Each wall is flat, endless, passes through zero and stands at right angles to its row. A trip goes straight from one point to another. Which walls does it cross, in order?

Walls:
(1): [-0.15  0.70 -1.09]
(2): [-1.31 -1.10  0.30]
(3): [-0.34  1.77  1.12]
(4): [0.54 0.87 3.14]
(5): [-1.10 -0.02 -0.43]
(6): [-0.64  0.54 -0.39]
(7): [-2.83 -1.18  3.01]
Trips:
[ 1.35 -0.11 -1.02] to [-0.88 -1.48  0.03] => 2, 1, 5, 7
[ 2.19 -0.55  0.03] to [ 0.24  1.31 -1.83] => 4, 1, 6, 5, 3
[ 0.28  2.11 -2.38] to [ 2.03 -1.58 -0.41] => 3, 5, 6, 1
[2.22 0.56 0.49] to [1.11 0.47 0.76] => none
[ 1.11 -1.09  2.39] to [1.29 0.93 2.60] => 2
[-0.29  0.47  2.37] to [-1.63 -1.43  1.57] => 5, 3
[ 1.68  0.60 -0.70] to [-2.60 -0.56 -0.87] => 6, 5, 2, 7
[ 1.02 -0.92  3.22] to [ 3.86 -1.06 -4.46] => 2, 3, 7, 4, 1

Walls:
(1): [-1.07 -0.42  1.55 -1.31  1.39  1.36 -1.02 -0.57 -0.70]
(2): [-2.92 -0.39  1.25  1.14  3.43 -0.67 -0.84 -1.13  0.94]
(3): [ 1.45  1.89  0.31  0.98 -3.28 -2.69 -0.57  1.06  2.15]
(4): [ 1.99  0.41 -0.66 -0.12 -0.61 -2.04 -1.13 -1.53 -1.06]
Trips:
[ 3.52  1.66  0.47  0.26 -1.51 -0.69 -0.57 -0.92 -0.33] to [ 0.44  0.22  0.36  1.24  1.12  1.56 -2.65 -1.70 -0.14] => 1, 2, 3
[-0.88 -0.83 -1.92  0.19  2.27 -0.91 -0.50  1.97  0.94] to [ 1.79  0.47  2.30  0.37 -1.76  1.97 -0.55 -1.67  0.93] => 1, 3, 2, 4
[-0.34  1.52  0.84  0.82  0.06 -0.53  1.77  0.36  0.14] to [-0.28  2.14 -0.68 -0.42  1.18 -2.35  0.68  1.55  0.34] => 4
[ 2.69  0.49 -1.63  2.49 -0.86 -0.28 -0.17  4.55  1.96] to [-0.17  1.74 -1.74 -2.01  0.23  2.61  1.30  0.51 -0.81] => 3, 1
[-1.41 -2.86 -0.48  1.82  0.73  2.27  0.15  0.36 -1.63] to [-1.09 -0.41 -0.02  1.68  0.73 -0.82  0.06 -5.01  0.77] => 4
[ 3.08 -3.10  1.12  0.22  1.33  0.50 -1.05  2.60  0.85] to [ 0.33  1.51  1.20 -1.56  2.18  2.21 -0.46 -1.15  0.48] => 2
[-1.85 -1.73 -1.39 -1.96  0.43  0.27 -0.08 -0.85 -0.18] to [ 1.91  1.29  0.05  2.03  0.75  1.94 -1.13  2.03  0.98] => 2, 1, 3
[-0.43 -3.24 -1.82 -2.18  1.48  1.51 -0.43 -1.76  0.33] to [ 0.99 -0.51 -0.79 -0.55 -2.62 -0.36 -2.17  0.81  2.27] => 2, 4, 3, 1
[-0.08 -1.14 -2.61  2.85  1.22  2.98  2.73 -1.26 -1.48] to [-0.14  2.80 -3.38  1.08 -1.58 -1.92 -0.10  0.01  0.15] => 2, 4, 3
[ 0.41 -0.75  0.60  0.02  0.74  1.41  3.14  1.48  2.64] to [ 1.70  1.04 -1.49  0.19 -2.67  0.20 -0.92 -2.37 -2.44] => 3, 4
[-2.11  0.13  0.65  1.20  0.39  2.18 -2.30 -3.28  2.55] to [-0.86  2.24 -1.86 -1.51  1.60  1.21  0.80 -0.48  0.59] => none

Walls:
(1): [-1.95 -2.00  0.46 -2.14  1.80 -0.13 -0.77 -1.29 -0.67  0.51  1.94  0.18
 -0.65 -2.20 -1.53 -1.08  0.89 -2.12]
(2): [-0.06  3.85 -0.98 -3.20  1.81  1.06 -1.59 -0.42 -0.23 -2.30  1.40 -0.64
 -0.97 -0.43 -0.02 -0.07 -2.23 -0.75]
(3): [-2.40  0.68  1.07 -1.89 -2.28 -2.29  0.39 -1.43 -0.83  0.42 -0.91 -0.91
 -1.91 -0.98  2.68  2.35 -1.24 -0.89]
(4): [ 0.10  0.65  0.41  1.07 -4.06 -0.18 -0.05  0.89 -0.13 -0.36  1.06  2.21
 -1.70 -0.44 -2.12 -0.08  0.66 -1.57]
(5): [-0.77 -1.24 -1.28 -4.60 -0.22  0.58  1.71 -0.58  0.75 -1.58  1.52 -0.30
 -2.74 -0.47  2.01 -0.55 -1.36  2.64]
(6): [-1.98 -1.27 -1.40  1.29  0.49  0.29  1.17  3.20 -0.08 -0.51 -2.18  0.18
  0.28  3.70 -3.21 -0.08  3.46  0.42]
Trips:
[ 0.08  1.16  0.09  1.73 -1.20 -1.68 -1.57  2.84 -0.26  3.38  2.68 -0.28
 -2.11  1.80 -0.50 -0.09  1.42  1.84] to [-1.22 -1.85  0.13 -0.65 -0.49 -1.90 -0.46  0.13 -0.93  1.26  0.13  2.33
  1.42  0.72  0.33 -0.66 -0.77  1.48] => 3, 1, 5, 4
[-0.56 -0.13  0.12 -1.23 -2.22 -0.11 -1.42  3.40  1.51  0.47 -0.38 -1.07
  0.96 -0.14  0.60  2.87  2.58  1.25] to [ 2.33 -0.23 -1.25  1.28 -0.68 -0.23  2.88 -0.10  2.74  0.06 -2.42  2.51
 -1.28  2.76  2.14  1.39 -0.91  0.23] => 5
[-1.48  1.38 -1.56 -0.71 -0.26 -1.66  0.89  1.38  0.71 -0.82  1.40  0.57
 -2.11  0.37  2.03 -0.17  2.20 -2.49] to [-2.29 -0.20  1.19  1.67  0.34  0.42  3.38  0.11 -2.34 -0.87 -2.12  0.26
 -0.65  0.82  0.32 -0.66 -1.87  2.83] => 1, 2, 4
[ 1.76 -1.36  0.91 -0.88  0.86 -1.61  0.00 -1.42  1.55 -1.70 -0.51 -2.28
  1.62  1.15  0.12  1.25  2.33  1.70] to [ 0.96  1.11  3.79 -1.26  3.03  0.18  3.83  0.81 -0.22 -0.45 -0.57  0.85
 -1.58  2.85 -0.90  3.49  2.67 -1.19] => 5, 3
[ 2.32  0.02 -0.73  0.03  2.63  1.67 -0.54 -0.61  1.46 -1.20  0.37  1.62
  0.69  2.55  2.20 -0.60  1.74 -2.22] to [ 2.00 -1.27 -0.69  2.55  0.49  1.52  0.12  2.33 -0.38  0.90 -1.27  2.12
  3.26  2.14  1.06 -0.29  0.29 -0.16] => 2
[ 1.18 -0.50  0.77 -1.51  0.10 -2.28 -0.90 -2.89  0.30  1.49 -1.86  0.51
 -0.90 -1.50 -0.21 -0.09  1.94  0.98] to [-0.82  1.55  2.35  1.90 -1.13  2.14  0.70 -2.67 -1.81 -1.98  2.37 -0.95
  0.18 -2.31  0.56  0.04  0.85  1.33] => 4, 2
[-0.11 -0.52 -0.45 -3.51  4.01  1.95 -0.15  1.40 -1.24 -0.90  1.40 -3.89
  0.50  0.16  0.14  1.07 -0.87  1.13] to [-0.72  2.90 -3.09 -1.24 -0.87  2.20  1.12 -3.42 -1.45 -0.09 -1.71 -0.01
 -0.93  2.87 -0.77  1.33  0.99  2.44] => 6, 1, 3
[ 3.47 -3.28 -2.08 -1.08  1.14 -2.78  1.65 -1.39 -2.08 -0.45  1.72 -2.49
 -1.06 -3.21  0.43 -1.02 -0.58  0.48] to [ 0.76  0.18 -0.37 -1.21 -1.86 -1.20 -2.73 -0.41  1.51 -0.78  0.25  1.38
  0.65 -2.04 -0.90  0.68 -0.48 -1.31] => 2, 4, 5

Walls:
(1): [-0.05 -1.01  2.36 -1.31 -0.37 -1.03  0.30 -2.92  3.65 -0.49  0.40 -0.67
  1.79 -0.59  1.61  3.52 -0.68  0.43 -0.50 -1.93 -1.47  0.88 -1.62 -1.65
 -0.30 -2.52  1.00  1.53 -0.95 -2.66 -0.02 -2.14  0.11  0.41  2.51 -0.53
  3.01  2.66 -0.50  0.26 -1.25  0.01 -0.89 -3.12 -0.07 -0.03 -2.45 -0.09]
(2): [ 1.18 -0.96 -1.29  2.12 -1.36  1.58  0.85  0.64  1.20 -0.44  0.00 -0.68
 -1.96 -0.77 -1.94  1.26  0.81 -0.11 -1.50 -0.41 -1.71 -0.36  2.22  1.28
  2.20  0.62  1.51  0.07  2.36 -1.57  2.44  1.57  1.02 -1.51 -0.02 -0.98
 -1.73  1.33  0.95 -0.72 -0.95  0.22  4.00 -1.52 -0.19  0.09 -1.95 -1.10]
(3): [-0.47 -0.11  0.37 -0.93  1.97 -2.04 -2.11  1.31  1.53 -0.38  2.35 -0.47
  0.29 -1.87  0.11  0.39  0.58 -0.49 -2.46 -0.13 -1.25  0.45  1.70 -0.48
 -0.65 -0.07  3.48  1.06  1.07  1.42 -0.18  3.98  0.87 -0.88 -1.88 -2.02
  0.33 -0.73  3.18 -3.39  0.34  1.39  0.39  0.30 -2.82  0.28  0.41  0.84]
(4): [ 0.07  0.64 -2.13  2.69  2.48 -1.42 -0.17 -0.11  0.65  1.26  1.32 -1.27
 -2.05  3.33 -0.89  1.48 -3.36  2.97  1.59  3.07 -1.96  2.14 -0.87  0.34
  1.84  1.28  1.66  1.83 -0.70 -1.92 -1.18 -3.13 -0.42 -0.45 -2.32  0.32
  2.51 -1.71 -0.67  2.61 -0.67 -1.52  1.17 -0.01 -4.87 -1.25 -0.18 -1.45]
(5): [ 1.67 -3.09 -3.20 -0.36 -1.15  0.09  0.86 -0.51  2.71 -0.11  1.00  1.09
  1.83 -1.73  0.51 -0.09 -2.19  0.95 -0.53  1.87 -0.62  1.72  1.29 -0.37
  1.84 -2.05 -1.04  0.85  1.50 -0.78  0.17 -0.09  0.37 -0.42 -0.63 -1.84
  0.21  0.40 -2.10  1.03 -1.22  0.71 -0.67 -1.70  0.12  0.09  1.02 -1.58]
Trips:
[ 0.08 -0.65 -2.10  0.14 -1.86 -1.20 -0.54 -1.04  0.93  3.25  2.48  2.43
  0.10  1.64 -0.09  3.23 -1.41  0.99 -4.87 -1.74 -1.24  0.16 -2.23  0.18
 -1.31  0.02  0.07  1.06  0.03 -0.16  0.58  1.98  1.06 -1.94 -1.07  1.27
 -1.21  2.00  0.43 -0.16 -2.83 -0.79  2.08 -0.98  1.56  1.31  0.36  2.22] to [ 3.33  1.47 -1.76 -0.62 -1.35 -1.19  1.28 -0.27 -2.65  0.64  2.10  0.69
 -1.24 -0.87  0.06  0.73 -1.01 -1.68  2.03  0.32  2.03 -0.44  1.67  1.97
 -1.60 -0.46  0.55  0.79  0.68  0.36  1.63  0.60 -2.26  0.38 -1.32  0.56
 -1.89  2.96 -1.01  0.56 -0.70  0.68 -1.25  2.52 -1.27 -0.93  0.24 -0.55] => 1, 3
[-0.71  2.83  1.58 -2.25  1.06 -0.46  2.20  1.11 -1.92  0.94 -1.43 -0.19
  0.22 -0.22  1.79 -2.36  0.73 -0.93  1.94 -1.28  0.02 -0.18  2.89 -1.23
  1.74  0.14  1.73  0.83 -1.15  0.59  1.00 -1.17 -0.66 -1.84  1.30 -0.19
  1.62 -2.14 -1.08 -3.03  1.04  0.55 -1.37 -1.41 -1.87  1.69 -0.32  0.17] to [ 0.50  3.02 -2.08  0.83  3.35  0.65 -0.95 -0.47 -0.08  0.90 -0.87 -1.82
 -0.19  0.15 -2.23  2.38 -0.85  0.69  2.58  1.90 -1.71 -1.62  0.92  2.82
  1.52  1.08  3.57 -2.36 -2.60  0.76  0.91  0.79 -0.93  2.29  4.74  0.31
 -0.38  0.27 -0.67  1.81  1.31  1.03 -0.32  3.14 -1.90 -0.09  1.51  2.28] => 4, 3
[-1.59  1.20  1.83 -0.38 -1.12 -1.18  2.29 -1.26 -0.68 -1.99 -0.49  0.83
 -1.80 -0.42 -1.78 -1.47  0.49 -0.79 -2.16 -1.03 -0.87  0.83  1.42 -0.50
  1.97 -0.91 -0.12  1.21  1.37 -0.50  1.78  0.75  1.53  0.89 -1.66 -1.15
 -0.79 -2.53 -2.27  1.71 -0.45  0.52  0.65 -0.52 -0.18 -0.35  0.82 -0.14] to [ 1.30 -2.29  0.25  2.53  1.22 -0.69 -0.41 -1.28 -3.51  1.14  2.81 -1.24
  0.71  1.97 -0.53 -3.39  0.45  1.38  2.37 -1.80 -0.60 -0.24  1.47  4.16
 -0.02  1.65 -1.70  2.97 -0.94  2.98  0.97  1.09 -0.43 -2.16  1.00  1.18
  0.34  0.81 -1.67  0.53 -0.47  0.88 -0.85 -1.02  1.18 -0.10 -3.12 -0.96] => 3, 4, 5
[ 3.18  1.43 -0.81  2.76  0.11  2.44  3.17  4.62 -2.29 -0.71 -2.06 -0.39
 -0.36  0.25  1.52 -0.61 -0.17  0.62  0.42  1.80 -1.06  2.44 -0.72 -1.21
  1.16  0.12 -0.40 -0.43  1.09 -0.18  0.70  0.15 -2.68 -2.26 -0.75 -0.28
  0.20 -0.19 -3.35 -1.43  0.34  0.10  0.47 -1.10  2.30  1.03 -1.87  1.66] to [ 0.54 -2.80 -1.28  1.04  0.51 -0.22 -0.35 -0.89  0.48 -2.19 -0.12  0.19
 -0.88  1.95 -1.00  1.33 -0.07  0.30 -0.62 -1.18  0.31 -2.83  0.45  2.57
 -0.19  0.21  1.51 -1.75  2.15  1.98  3.03  2.25  1.80 -0.54 -1.00  0.94
 -1.62 -0.03 -2.09  2.15  0.65  2.70  2.52 -0.75  3.16 -2.13 -3.30  2.81] => 4, 5
[ 2.15 -2.59 -0.62 -0.74 -1.81 -0.30 -0.53  1.43 -2.09  0.00 -0.59  0.30
 -1.07 -3.73 -0.17 -1.23 -0.15  0.53  0.72 -1.72 -2.27 -1.32 -1.18 -0.69
  0.41 -2.16  0.88  1.55 -3.72  4.36 -0.67  0.11 -3.85 -2.95  2.32 -1.16
 -1.70 -0.27 -0.53  1.00 -0.07 -2.02 -0.45  0.52 -0.41 -1.22 -0.13  0.78] to [ 1.32 -2.45  0.39  1.28  2.61  2.44  0.32  1.29 -2.17 -0.92 -1.07  1.20
  1.37  0.01  0.11 -2.64  4.08  2.00  0.09  1.81 -3.39 -0.88 -1.38  4.82
  0.72 -2.05 -1.33  2.18 -0.63  3.15 -1.32 -0.62 -0.64 -2.05 -2.09  0.47
  0.76 -0.67  1.40  1.30 -1.87 -2.21  0.71 -2.69  0.86 -3.13  1.66 -1.04] => 4, 2
[-0.38  0.09  2.05 -0.42 -0.16  1.21 -0.70 -1.38  0.31 -0.21 -0.04 -0.05
  0.82 -1.37  0.17 -3.57  2.04 -0.51 -2.00 -0.33  2.22  0.21 -1.61  0.98
  1.70  2.27  1.35  1.42 -0.20 -0.51  1.56 -0.25 -1.14 -1.75  0.85  2.00
  1.21  0.53  2.20 -0.44  0.36  0.28 -0.03 -1.19 -0.09 -0.32 -0.91 -0.72] to [-0.65 -1.18 -2.36 -1.43 -2.18  2.77  0.72  0.50  3.94  1.42  0.52 -0.82
  1.77  0.98  2.43  1.14  0.29  0.52  1.73  0.24  0.15  0.40 -0.67 -4.35
  2.24  3.86 -0.48 -0.94 -1.32  1.45 -0.14  1.31  1.60 -0.35  0.29  1.22
  1.11  0.58 -0.38 -0.52  1.73  2.24 -2.00 -0.18  1.57  0.27  2.80  1.25] => 2, 5, 3
[-1.62  0.91 -0.70 -1.18 -1.81 -2.11 -0.13 -0.13 -0.25  1.26 -0.64 -0.39
 -0.56  0.30 -2.20  0.64 -2.14 -1.00 -1.36 -0.21  0.49 -0.05  0.56  2.17
 -0.16  0.16 -0.61 -1.65  0.81 -2.33  3.73  1.39  0.78  0.52  0.06 -0.86
 -1.94  0.03  1.96  0.34  0.04  1.03 -1.08  2.78 -0.55 -2.01 -1.52  0.04] to [-1.18  1.75 -2.57  1.96 -1.07  0.26  3.04 -3.01  3.96 -1.22  0.13  1.19
 -1.40  0.13 -0.62  1.35 -1.16 -1.70  1.27 -2.25  0.52 -1.53  0.80 -0.95
  3.11  0.00  0.27  1.19 -0.39  1.24 -0.84 -0.07 -0.15 -0.45 -1.44 -2.20
  0.54 -3.06 -0.20 -1.25  1.59  0.84 -0.32 -2.27  1.55 -0.50  0.85 -1.07] => 5, 4, 1, 3
[ 2.03  1.48 -0.81  0.77 -0.89 -0.11 -1.58  1.22  0.36  0.80  0.23 -0.79
  2.40  2.12 -0.42  1.29  0.21 -0.48  0.64 -1.46  1.74 -2.29  0.64 -1.36
  2.47 -1.27 -3.09  0.21 -0.38  1.04 -2.76  0.18  1.02 -0.87 -0.96  1.01
 -0.42  1.90  2.49 -1.86 -0.84  0.58  0.69  3.28 -0.42  2.83 -3.05  1.09] to [ 1.24  1.90 -3.84 -2.16 -1.41 -1.51 -0.30 -2.46 -1.07  0.15  0.00  0.65
 -0.50  0.03  0.78  1.01 -2.31 -0.70 -0.27 -2.17 -1.36  2.00 -1.18  1.03
  1.06 -1.83 -2.18  0.53 -2.92  0.78  0.00  1.69 -2.53 -0.06  0.11  0.41
  2.08  0.64 -3.20 -0.49 -1.07 -1.02  2.71  0.93 -0.29  0.64 -0.90 -2.15] => 3, 2, 1, 5, 4
[ 0.80  3.88  0.10  4.60  0.10  0.73 -1.02 -2.15 -0.86 -0.48 -0.29 -3.58
 -0.04 -4.32  0.04  0.10  1.33 -2.02 -0.54 -0.86  3.51  1.76  1.52  0.86
 -0.19  0.55 -1.27  1.26 -0.29 -1.15  1.28 -0.98 -0.58 -2.55  0.38  0.59
 -0.81  1.61  3.04 -2.49  0.05 -2.80  0.76  1.65 -2.29  1.25 -0.59 -0.26] to [ 1.29  3.42  1.81  0.51 -1.42  0.41 -1.49 -0.65  1.42 -1.77 -0.78 -2.82
  2.32  1.86 -1.61 -1.29  0.02  0.45  1.51 -0.80  0.78 -0.99  1.26  2.76
  0.40  1.42  1.48 -0.93 -1.57 -1.66 -0.75 -5.31  1.33 -2.03  0.19 -1.33
 -1.34 -1.46 -1.29  0.55 -1.87 -3.65 -1.13  0.39 -0.88 -1.40  1.11 -0.05] => 4, 3, 1, 2
[ 0.41  0.47 -1.82  1.47 -0.68  0.60 -0.51 -0.23  0.52 -1.03  1.08 -1.30
  2.89  2.45  0.87  2.75  1.68 -1.25 -0.35  0.24 -3.27  0.58 -2.32 -1.11
  0.19  0.00 -0.29  0.21  0.17 -1.57  0.41 -3.14 -0.12 -3.91  0.46  2.73
 -0.59  0.92 -3.17 -1.06 -1.35  1.01 -2.34  1.10  0.01 -0.73 -0.36 -2.04] to [-0.29  1.43  1.11 -0.45 -0.07  2.72 -2.01 -1.04 -0.15  0.70 -1.58 -1.43
  1.35 -1.55  0.96 -0.70  4.23 -1.64  1.18 -1.23  0.98 -1.91  0.90 -0.05
 -1.56  1.33 -0.07 -0.50 -0.65  2.09  0.62  0.13  0.02  0.85 -1.00  2.14
 -1.69 -2.39  1.20  0.64 -2.29  2.28 -0.52 -0.50 -1.02  1.35 -0.43 -0.73] => 5, 4, 1, 3
